Every row gives one point. The ring and each string are closed loops that go straight from each point to the next, and from the last back to the first. Before rounding, they use only three directions, however many columns there are. How many times does the string pass through the ring? Passing back the other way cancels.

Ring:
[[-33 -24  15]
 [-29 -25  21]
 [-14   4  19]
 [  3  20   6]
 [ 29  23 -26]
 [ 35  19 -42]
 [ 20  23 -36]
 [ -6  22 -17]
 [-30  -2   6]]
String (25 x 3):
[[-14  10   0]
 [-48  26  22]
 [-45  11  13]
 [-10 -25 -18]
 [ -6  -1 -11]
 [ -3   5 -11]
 [  7  -6 -23]
 [ -5  45  -6]
 [ 35  44 -49]
 [ 52 -11 -65]
 [ 22  -8 -31]
 [  9  40  -9]
 [ 27  53 -17]
 [ 42  22 -33]
 [ 29  -5 -30]
 [  8  16 -12]
 [ 25  47 -18]
 [ 50  36 -47]
 [ 32  41 -35]
 [  7  15 -16]
 [  9  12 -22]
 [ -5  48 -10]
 [-19  60  -8]
 [-15   7 -17]
 [ -6  -9 -14]]
Times through: 4
String (31 x 3):
[[ 13 -16 -18]
 [  4  14  -5]
 [  4  42   2]
 [  9   4 -15]
 [ 38 -10 -41]
 [ 51   3 -53]
 [ 59  26 -60]
 [ 25  41 -29]
 [  2  37  -8]
 [ 12  -2 -24]
 [ 30 -10 -48]
 [ 11  -1 -26]
 [ -2  17 -11]
 [-13  45  -5]
 [-30  64   1]
 [-23  20  -7]
 [ -8 -18 -17]
 [ -5 -19 -14]
 [-23 -35  -6]
 [-54 -24  23]
 [-60   2  39]
 [-36   8  23]
 [ -9   2   0]
 [-11 -34  -2]
 [-23 -56  12]
 [-48 -19  48]
 [-43  15  48]
 [-19  17  18]
 [ -2  -5  -5]
 [  7 -23  -6]
 [  6   0   2]]
Times through: 2

Ring (10 x 6):
[[ 19 -10 -35 -15 -10 -15]
 [ 16   5 -36   9 -10 -16]
 [  1  24 -26  37   1 -14]
 [-12  33 -16  34  -2 -13]
 [-13  22 -12 -10 -21 -15]
 [-17   9  -5 -45 -26 -14]
 [-26   8   5 -37  -5  -9]
 [-36  12  15  -7  28  -4]
 [-22   4   3   5  34  -4]
 [ -2  -6 -15  -8  15  -9]]
String:
[[  26  -14  -42  -44  -40  -20]
 [  50  -26  -63  -54  -56  -24]
 [  35   -8  -53    0  -21  -19]
 [  -1   21  -23   55   24  -10]
 [ -17   26   -8   43   27   -8]
 [  11    0  -30  -22  -23  -16]
 [  24    5  -45   -3  -32  -20]
 [  12   13  -35    4  -24  -18]
 [   2   13  -24   -4  -18  -16]
 [  -9   14  -13    0   -2  -12]
 [   8    3  -29  -44  -47  -20]
 [  -1   11  -22  -49  -52  -20]
 [ -16   17   -9  -48  -43  -17]
 [ -33   28    7    0    3   -9]
 [ -28   24    3   18   18   -7]
 [ -29   23    5    9   14   -8]
 [ -37   24   12   -1   13   -7]
 [ -31   22    6    4   13   -8]
 [ -11    6   -9  -29  -14  -13]
 [   2  -11  -20  -89  -57  -19]
 [  -1   -6  -18 -103  -72  -21]
 [   0    1  -21  -83  -68  -21]
 [   8    0  -29  -66  -61  -22]
 [  -5   11  -17  -14  -15  -14]
 [  -2    8  -19  -15  -15  -14]
 [  10    9  -33  -16  -33  -19]
 [  -2   38  -27   66    6  -14]
 [  -3   35  -24   72   19  -12]
 [ -12   33  -15   69   31   -9]
 [  -2   10  -20    4   -1  -13]]
Times through: 3

Ring, 8 rows:
[[-10 -33 -21  29  36  27  -1   0   8 -21   8]
 [-25  -4 -11 -13  35  48  17  16   9  14   2]
 [-25  43   5 -49   6  43  34  20  13  34  -3]
 [-13  69  13 -53 -23  20  36  11  17  27  -3]
 [  9  58  19 -25 -42 -18  14  -3  15   5  -2]
 [ 18  30  16   0 -36 -32  -5  -7  11  -6  -1]
 [ 21 -20   2  40 -10 -34 -26 -12   6 -28   3]
 [ 12 -43 -16  55  16 -10 -22 -13   7 -41   9]]
String (24 x 11):
[[ 17  -8 -14  45  -8 -18  -7 -22  14 -52  12]
 [ 25 -51 -35  95  11 -22 -23 -38  14 -94  21]
 [  4 -67 -30  69  41   8 -22 -13   6 -50  13]
 [ -2 -14 -29  39  18  19   9 -16  16 -50  16]
 [ -8  -4 -11   9  17  21   8   1  11 -10   5]
 [-27 -34  -1 -12  51  44  -4  29  -2  40  -7]
 [-40 -13 -12 -29  57  73  21  30   5  38  -2]
 [-27  30 -18 -24  21  58  41   8  18   1   8]
 [-11  28 -11  -9   3  28  26  -1  17 -11   7]
 [-17  -4   2 -16  23  28   5  18   5  25  -4]
 [-37 -21  -5 -28  56  63  11  34   1  47  -6]
 [-34 -20 -26  -4  57  70  22  16  10   6   6]
 [ -5  12 -26  21   7  24  23 -15  20 -44  15]
 [ -6 -13  -2   6  17  13  -3   7   6   4   0]
 [ -6 -54  -4  25  40  12 -24  13  -2   7  -2]
 [ 16 -76 -23  82  31 -16 -38 -17   3 -54  11]
 [ 24  -6 -21  61 -16 -26  -6 -34  18 -75  17]
 [ 15  -2  -6  32 -11 -18  -7 -16  12 -36   8]
 [  9 -29  10  20   7 -18 -27   6   0   6  -5]
 [ 24 -38  16  37  -7 -47 -45  -2  -3  -4  -6]
 [ 37   2   3  50 -39 -58 -23 -29  12 -53   8]
 [ 15  17  -4  23 -22 -19   1 -18  16 -37   8]
 [  2 -25  11   9  12  -7 -22  12  -1  17  -6]
 [  0 -13   5   7   9  -1 -11   7   4   7  -2]]
Times through: 4

Ring:
[[ 22  23  29  -1 -16 -18   2 -18  -7   3  27 -12  -3  -9]
 [ 51   2   8   2 -25 -14 -13 -28  -9  -4  17  -3   0  -5]
 [ 69 -21 -22  -3 -16  -7 -31 -29  -7  -8   3   4   7  -1]
 [ 62 -30 -39 -11  -1  -1 -38 -21  -1  -7  -4   6  13   2]
 [ 20 -24 -47 -26  27   6 -35   2  11   0  -4   4  16   6]
 [-12  -6 -33 -32  41   4 -23  15  15   8   3  -4  15   3]
 [-32  18  -3 -33  44  -3  -5  19  14  17  14 -16  10  -5]
 [-31  36  25 -26  32 -12   9  12   7  19  24 -24   3 -12]
 [-12  38  37 -14   9 -18  12  -1   0  14  30 -22  -2 -13]]
String, 28 rows:
[[ 50 -27 -36   1 -23   2 -36 -22   0 -16   5  18   7  13]
 [ 17 -12 -27  -6  -9   2 -26  -8   6  -9  11  12   6  13]
 [ 60 -17 -22 -19  16  -8 -28 -18  -4   4  -3  -9  13 -12]
 [ 40 -12 -21 -19  15  -5 -25 -12   1   3   1  -6  12  -6]
 [  4 -14 -35 -10  -1   6 -28   0  11  -9   9  14   8  17]
 [ 16 -10 -26 -18  13   0 -24  -3   7   0   6   1  10   3]
 [ 35 -13 -26 -30  37  -4 -26  -4   4  10  -4 -13  16 -11]
 [ 32 -23 -46 -48  70   0 -35   7  10  18 -18 -19  25 -16]
 [-13 -16 -49 -42  60   9 -31  22  20  11  -7  -5  21   2]
 [-33  -3 -33 -21  20   9 -21  18  19  -1  12   9   9  18]
 [-45   6 -26 -34  46   6 -15  27  21  10  10  -4  13   8]
 [-19  22   4 -52  80 -11  -2  22  11  33   4 -39  16 -26]
 [-11  25  13 -42  62 -14   1  13   7  29   9 -36  12 -25]
 [-11  13  -2 -19  18  -5  -8   5   8   7  17  -8   6   0]
 [-45  15  -9 -10   0   4  -8  14  16  -3  26   9   1  20]
 [-51  47  35 -26  32 -13  18  19   9  21  31 -26   0 -10]
 [-15  64  70 -35  50 -32  32   5  -5  40  29 -57   0 -43]
 [ -5  55  63 -25  31 -29  26  -2  -6  31  29 -47  -1 -35]
 [ 23  42  53 -23  26 -30  17 -12 -11  27  22 -44   1 -37]
 [  9  18  14 -12   5 -12  -3  -7   0   7  20 -13   2  -8]
 [-18  14   1   1 -20  -2  -7  -1   7  -8  29  10  -2  16]
 [  8  26  30   8 -33 -15   4 -17  -5  -4  34  -2  -8   2]
 [ 63  25  46   3 -24 -29   5 -37 -20   7  25 -23  -5 -24]
 [ 72  12  31   5 -29 -24  -4 -40 -19   1  20 -16  -3 -19]
 [ 61   0   9   9 -37 -14 -14 -35 -12  -9  19   1  -2  -3]
 [ 86 -10   2   6 -32 -16 -21 -42 -16  -8  10  -2   2  -9]
 [121 -19  -1  -3 -16 -21 -27 -50 -22   0  -2 -14   8 -25]
 [105 -29 -21  -1 -19 -12 -35 -43 -15  -8  -3  -1   9 -11]]
Times through: 1

Ring (10 x 14):
[[ 27 -25 -14 -31 -13  -8  11 -26 -17 -10 -20 -29 -33 -22]
 [ 50 -29  -2 -51  -1  -6  15 -22 -25  -9 -23 -23 -59 -30]
 [ 51 -20   9 -48   8  -3   9 -12 -28  -1 -20 -15 -57 -30]
 [ 33  -5  21 -25  20   3 -13   0 -28  20 -19   0 -31 -18]
 [ 21  -7  20 -15  22   6 -27  -2 -24  34 -26   2 -15  -9]
 [  3 -15   9  -1  15   7 -41 -12 -16  44 -36  -2   7   3]
 [-21 -10  -1  21   4   5 -45 -16  -8  43 -33  -6  34  12]
 [-50   7 -11  48 -10   1 -42 -14   0  32 -19 -11  63  17]
 [-51  12 -17  48 -19  -4 -28 -14   1  15  -8 -17  61  11]
 [-32   4 -19  28 -21  -6 -14 -18  -3   4  -9 -22  37   1]]
String:
[[ -66   29  -20   64  -27   -8  -21   -8    4    4    7  -19   76   11]
 [ -50   -5  -33   40  -32   -7  -21  -30    5    8  -17  -30   57   11]
 [  -4  -24  -17   -2  -11   -3  -17  -29   -8   15  -30  -23    7   -2]
 [ -19    3   -4   19   -6   -2  -22  -11   -9   17  -14  -12   26    0]
 [ -82   44  -12   83  -21   -5  -34    2    4   14   12  -10   96   17]
 [ -63   17  -26   58  -30   -7  -22  -17    5    6   -2  -23   72   12]
 [ -15  -23  -33    5  -30   -9   -3  -37   -2   -4  -22  -36   15   -3]
 [ -22    2  -21   18  -25   -9   -1  -19   -5   -9   -4  -27   23   -6]
 [ -26   22    0   30   -7   -4  -16    0  -11    8    2   -9   32   -3]
 [  -6    7    0    9   -4   -3  -11   -6  -14    8   -7  -12   10   -9]
 [   4   13    5    1   -2   -5    1    0  -19   -4    2  -11   -4  -18]
 [  78  -35    7  -76    8   -5   25  -18  -34  -13  -24  -21  -91  -42]
 [  99  -57    9  -99   16   -2   20  -27  -37   -2  -42  -21 -112  -43]
 [  46  -33    4  -46    9    0   -4  -21  -25   13  -34  -15  -49  -21]
 [ -14   21   12   21    5    0  -21    6  -16   17   -2   -2   21   -5]
 [  29   12   29  -17   23    2  -10   12  -30   16   -5    5  -27  -22]
 [  67  -26   22  -61   24    2    0   -8  -35   14  -29   -5  -72  -31]
 [  45  -26    9  -43   12    0   -5  -15  -26   13  -29  -11  -48  -22]
 [   3    7   10    2    6   -1  -14   -1  -19   13   -9   -6    0  -11]
 [  26    8   15  -18    8   -3    3    3  -26   -1   -2   -7  -28  -24]
 [  87  -45    1  -87    4   -7   33  -26  -34  -20  -27  -27 -103  -46]
 [  10    4    0   -7   -6   -7    5   -6  -18   -8   -2  -16  -13  -20]
 [  -5    3   -1    7   -4   -3  -12   -9  -14    9  -11  -13    9   -8]
 [  27  -37  -16  -33  -11   -5    2  -33  -15    1  -32  -29  -31  -17]
 [  -1  -34  -38  -11  -33  -11    7  -44   -4  -13  -26  -42   -4  -10]]
Times through: 2
String, 28 rows:
[[ -1 -30 -12  -4  -4   1 -29 -30  -9  29 -40 -18   7   3]
 [-35  17  -1  37  -5  -1 -29  -3  -8  21  -7  -7  45   5]
 [-84  49  -7  88 -17  -3 -39   7   4  20  13  -5 101  19]
 [-79  31 -24  76 -31  -7 -28 -10   8   8   6 -19  92  17]
 [-21 -16 -29  12 -27  -8  -8 -32  -2   0 -20 -32  22  -1]
 [ 13 -33 -21 -20 -15  -6  -3 -35 -11   3 -31 -30 -15 -11]
 [ -9   0  -3  10  -5  -2 -16 -11 -12  13 -14 -13  14  -5]
 [-40  25  -8  42 -16  -6 -15  -3  -5   3   6 -14  47   0]
 [-22  12  -3  23  -7  -3 -18  -6 -10  11  -6 -12  28  -2]
 [ 10 -28 -17 -15 -13  -5  -6 -30 -11   5 -29 -27 -10 -10]
 [-20 -20 -31  10 -29  -8  -7 -35  -1  -1 -22 -34  21  -1]
 [-67  20 -24  63 -29  -7 -26 -15   6   9  -1 -21  78  14]
 [-81  39 -12  82 -20  -3 -38   0   5  20   7  -9  97  20]
 [-53  32   0  57  -7  -1 -34   3  -4  23   2  -4  66  11]
 [  1 -23  -8  -4  -2   1 -24 -24 -11  25 -34 -16   4  -1]
 [  0 -15  -3  -1   1   1 -25 -18 -13  25 -28 -12   6  -2]
 [-37  24   6  42   2   1 -36   3  -9  28  -5  -1  49   7]
 [-27   9  10  31  11   6 -47  -1 -11  44 -21   3  41  11]
 [ 21 -33  13 -20  24  10 -46 -18 -20  55 -52   0 -11   3]
 [ 44 -46  12 -44  25   9 -35 -24 -24  49 -57  -4 -38  -6]
 [ 32 -33   7 -32  15   5 -25 -20 -21  33 -43  -9 -29  -9]
 [ -7   3   5  10   4   1 -24  -5 -15  22 -16  -6  13  -3]
 [ 14 -17   4 -13   7   2 -22 -15 -18  25 -29 -10  -9  -7]
 [ 35 -38  10 -34  20   7 -31 -21 -22  41 -49  -6 -30  -6]
 [ 36 -49  11 -37  26  11 -44 -26 -22  56 -63  -3 -29   0]
 [-33  14  12  38  11   6 -50   2 -10  46 -19   5  48  13]
 [-39  22   6  44   3   2 -40   2  -8  33  -8   0  53  10]
 [ -9 -10  -3   8   1   1 -29 -16 -11  28 -27 -11  17   2]]
Times through: 0

Ring:
[[-23  10   2  28 -25  26  18 -21  22  15  31 -24  15   8]
 [-27  19  23   0 -33  29  -8  -7  15   1  -2 -40  -7  -7]
 [-13  13  27 -21 -18   6 -36   7 -17 -16 -37 -30 -24 -10]
 [  2  -6  20 -31   1 -28 -37   8 -37 -14 -39  -9 -16   0]
 [ 12 -21   7 -27  15 -50 -24   2 -43  -5 -25   9  -1  12]
 [ 18 -28 -16   3  25 -54  -2 -10 -42   5   3  27  18  27]
 [  9 -15 -33  46  17 -22  19 -23 -22  11  31  24  28  33]
 [ -8  -1 -21  48  -5   8  26 -26   4  16  40   1  26  23]]
String, 31 rows:
[[-36  16  47 -34 -46  26 -10  -3  30   8  -5 -58  -8 -18]
 [-20  -5  30 -31 -25  -8   1  -8  14  16   7 -31   8  -2]
 [-11   7  12  -1 -13   4 -16  -3 -11  -5 -13 -19  -7   1]
 [ -8  21   9  10 -10  18 -39   6 -29 -25 -39 -20 -28  -4]
 [ -9  24  28 -19 -14  14 -63  19 -38 -37 -70 -31 -47 -17]
 [ -5   6  38 -50  -9 -16 -58  19 -38 -26 -65 -26 -36 -15]
 [  5  -5  27 -46   4 -34 -53  16 -49 -23 -60 -10 -28  -5]
 [ -1 -26  30 -57  -3 -51 -12  -1 -15  12 -10 -10   8   4]
 [ -1 -17  13 -23  -1 -34  -5  -7 -15  10   0  -5  10  10]
 [  8  -5 -10  14  13 -20 -20  -3 -40 -11 -17  10  -4  15]
 [ 19 -17 -17  10  26 -43 -20  -3 -54 -10 -18  25   2  22]
 [ 31 -39 -24   0  42 -77  -9  -7 -63   1  -6  44  18  34]
 [ 23 -42 -16  -9  31 -75   6 -13 -42  15  12  35  29  32]
 [  9 -36  -1 -19  14 -60  13 -15 -19  23  21  15  30  24]
 [  5 -18  -5   1   9 -34   1 -12 -22   9   8   9  16  19]
 [  9  -6 -17  24  14 -20 -11  -8 -37  -7  -6  14   3  20]
 [ 30 -29 -32  19  41 -61 -12  -7 -65  -6  -9  44  12  34]
 [ 30 -40 -19 -10  41 -81 -11  -6 -63   2  -9  42  17  32]
 [ 15 -40   8 -41  19 -75  -4  -6 -34  15  -1  17  20  20]
 [  0 -25  16 -34   1 -46  -2  -7 -14  15   3  -3  15  11]
 [  2  -2  -3   8   5 -14 -17  -4 -30  -8 -14   1  -3  11]
 [  9   3   0   1  11 -17 -42   8 -52 -26 -45   3 -22   6]
 [  4   8  22 -29   3 -16 -64  20 -56 -36 -73 -12 -41  -8]
 [ -4  15  17 -10  -6   3 -51  13 -40 -30 -55 -18 -34  -7]
 [-15  27  32 -20 -21  22 -60  18 -29 -35 -66 -38 -46 -19]
 [-27  17  48 -42 -36  17 -33   7   5  -8 -33 -51 -24 -21]
 [-22   0  35 -33 -28  -1  -6  -5  14  11  -1 -36   1  -7]
 [-14   6  14  -3 -16   5 -10  -6  -4   0  -5 -22  -3   1]
 [-17  22  11  14 -21  29 -22  -2  -7 -14 -19 -28 -18  -4]
 [-27  32  22  10 -34  45 -24   0   5 -14 -21 -44 -23 -13]
 [-35  29  36  -9 -44  44 -19  -1  20  -6 -15 -55 -20 -18]]
Times through: 5
String:
[[  6   2 -38  66  14   2   7 -19 -28  -3  18  19  13  28]
 [ -3   8 -43  85   4  21  24 -28  -8   6  40  13  22  30]
 [ -9  11 -21  56  -7  22  11 -20  -4   2  22  -3  11  18]
 [ -8  10 -10  36  -7  15  -1 -13 -10  -2   7  -8   3  12]
 [-28  25  -2  46 -32  50  14 -20  25   7  27 -32   6   4]
 [-29  30   2  44 -33  54   5 -16  21   0  16 -35  -2   0]
 [-10   4   2  14 -10   4  -3 -10  -7   2   4 -12   3   8]
 [-25  -5  25 -18 -30   0  19 -17  30  27  30 -32  20   2]
 [-39  11  24   5 -47  35  31 -24  54  30  46 -48  22  -2]
 [-32  26  -5  55 -35  57  25 -25  35  13  41 -33  13   6]
 [-20  15 -16  59 -20  37  26 -27  20  13  42 -16  19  15]
 [-15  -6  -9  31 -15   4  38 -30  23  29  54  -8  35  20]
 [ -7 -15  -7  16  -5 -15  28 -24   8  26  41  -1  32  21]
 [  2  -8 -17  29   6 -13   8 -17 -17   7  17   9  17  22]
 [ 26 -10 -61  82  40 -23   5 -20 -57  -8  15  49  18  43]
 [ 27 -24 -45  47  40 -47   4 -16 -56   0  12  47  22  40]
 [ 25 -19 -35  34  36 -44 -10  -9 -60  -8  -5  39  10  33]
 [ 28 -40 -20  -5  38 -76  -4  -9 -55   7   0  40  22  33]
 [ 10 -39   7 -34  13 -67   7 -11 -22  22  13  13  27  21]
 [  8 -32   5 -26  12 -58   3 -10 -23  17   9  11  22  19]
 [ 27 -36 -18  -5  36 -73  -8  -7 -57   3  -5  37  17  31]
 [ 24 -19 -31  28  34 -44 -14  -7 -60  -9 -10  36   7  30]
 [ 28 -27 -40  36  40 -53  -1 -14 -58  -1   6  46  20  38]
 [ 28 -30 -51  53  42 -52  17 -23 -49   9  28  52  34  46]
 [ 15  -8 -47  67  26 -16  10 -20 -39  -1  20  33  19  36]]
Times through: 0

Ring (7 x 14):
[[-25 -15   8  -5 -36 -30 -20   8 -28  30  26  12   2  18]
 [-15 -22  30 -18 -51  -9  15  -4  -9  28  15  52  -3  -8]
 [ -2 -11  31 -22 -41   5  37 -13   2  24  16  73 -25 -25]
 [  7   7  19 -19  -2 -13  24 -18   0  25  37  57 -48 -15]
 [ -1  19  -7  -6   8 -17   3  -7 -17  25  42  29 -51  -1]
 [-23  21 -37  11 -11  -9 -22  14 -41  23  31  -2 -33  14]
 [-29   2 -19   6 -26 -23 -30  16 -40  27  28  -4 -10  22]]
String:
[[-16  -8  10 -10 -43  -1  12   0 -16  25  16  44 -15  -8]
 [-14  -2   5  -8 -34  -3   9   0 -17  25  21  39 -21  -6]
 [-13 -13  21 -16 -61  18  34  -3  -7  23   4  68 -13 -25]
 [ -7 -18  35 -24 -64  22  49 -11   4  23   3  86 -16 -35]
 [  2 -19  47 -30 -48   8  50 -20  12  25  14  90 -23 -33]
 [  2 -11  37 -25 -24 -14  28 -18   4  27  28  65 -28 -16]
 [ -6  -2  15 -14 -27  -5  18  -8  -9  25  25  51 -29 -12]
 [ -4   2  12 -15 -31   9  30  -9  -6  23  19  62 -36 -22]
 [  3   6  15 -18 -24  11  39 -14   0  22  22  70 -45 -28]
 [ -6   7   3 -10 -24   5  20  -5 -12  23  23  49 -37 -15]
 [ -3   4  10 -13 -13 -13  12  -9 -11  26  32  42 -36  -7]
 [  5   5  19 -18   7 -29   9 -17  -5  28  45  42 -45  -3]
 [  5   7  15 -16  11 -33   4 -15  -7  28  47  36 -45   1]
 [ -7   8   0  -8 -11 -13   4  -4 -17  25  33  32 -36  -2]
 [-13  17 -19   0 -20   7   7   4 -25  21  23  31 -39  -7]
 [-11  31 -35   7  -1   3  -3   5 -31  20  32  17 -52  -1]
 [-13  35 -43  11  10  -8 -16   8 -37  22  40   2 -54   9]
 [-15  31 -40  11  14 -21 -27   9 -39  24  44  -8 -48  18]
 [-23  32 -52  17   3 -12 -32  17 -48  22  37 -15 -42  20]
 [-33  34 -66  25 -16   6 -32  27 -57  20  24 -17 -35  16]
 [-29  19 -42  14 -28   5 -19  20 -45  21  20   1 -26   9]
 [-20   7 -14   1 -25  -8  -9   8 -30  25  25  17 -23   6]
 [-20   1  -7  -1 -13 -32 -24   6 -31  28  36   4 -18  20]
 [-30  -1 -17   6 -17 -38 -42  16 -42  30  35 -16  -6  32]
 [-37  -4 -21   9 -32 -31 -43  21 -46  29  27 -17   3  32]
 [-31  -4 -13   4 -40 -13 -21  16 -37  26  20   6  -4  15]
 [-27  -5  -7   0 -42  -8 -11  12 -31  26  18  17  -7   8]
 [-31 -23  10  -4 -48 -31 -25  12 -31  31  21   8  14  21]
 [-24 -31  30 -14 -42 -44 -20   3 -20  34  27  17  15  21]
 [-19 -36  43 -20 -41 -47 -13  -3 -13  35  29  27  14  17]
 [-22 -29  31 -16 -59 -16   4   2 -14  29  13  42  10   1]
 [-21 -17  16 -11 -60   5  15   3 -16  25   7  48  -2 -10]]
Times through: 0
String:
[[-18  32 -45  12 -11  11  -6  12 -38  19  26  12 -47  -1]
 [-15  10 -13  -1 -20  -6  -3   4 -26  24  27  23 -30   1]
 [-23  23 -39  11 -20   5 -12  15 -40  21  23   8 -34   5]
 [-20  13 -22   4 -27   3  -4   9 -31  22  21  21 -29   0]
 [-15   7  -8  -2 -16 -15  -7   3 -25  25  31  20 -28   6]
 [-13  15 -17   1   4 -29 -21   3 -30  27  42   4 -36  16]
 [-13  33 -42  11  16 -19 -26   8 -39  23  45  -6 -51  16]
 [ -6  12  -4  -6   4 -26  -8  -4 -20  27  42  20 -40   8]
 [ -3  10   1  -9   1 -23   0  -7 -16  26  40  29 -41   2]
 [ 19  16  20 -21  36 -39  12 -27   2  28  60  44 -66  -4]
 [ 15  12  22 -22   7 -10  33 -24   6  24  41  66 -60 -21]
 [ 21   0  46 -34  -2 -10  50 -33  20  26  38  88 -56 -31]
 [  7 -10  41 -27 -13 -22  27 -22   7  28  35  65 -34 -15]
 [  4 -14  42 -27 -21 -20  26 -20   6  29  32  64 -27 -14]
 [  3 -21  51 -32 -53  13  56 -20  14  25  10  96 -22 -38]
 [ -2 -17  39 -25 -35 -11  28 -15   2  27  23  66 -20 -16]
 [ -7  -9  22 -17 -32  -9  17  -8  -7  26  23  52 -22 -10]
 [ -2 -15  37 -24 -28 -17  22 -15   1  28  27  59 -22 -12]
 [  2 -16  43 -29 -52  17  55 -19  11  23  10  94 -26 -38]
 [  3  -6  30 -24 -47  25  56 -17   8  21  10  92 -35 -41]
 [ 20  -7  52 -36 -10 -10  52 -33  21  26  34  92 -49 -32]
 [ 11  -2  35 -26   6 -31  20 -24   6  29  45  56 -45  -9]
 [ -3   3  12 -13  -7 -21   7 -10 -11  27  37  38 -35  -2]
 [  9  14  11 -15  25 -37   2 -18  -7  28  54  33 -55   3]
 [ -3  33 -29   3  17 -10  -4  -2 -26  22  43  17 -62   1]]
Times through: 1
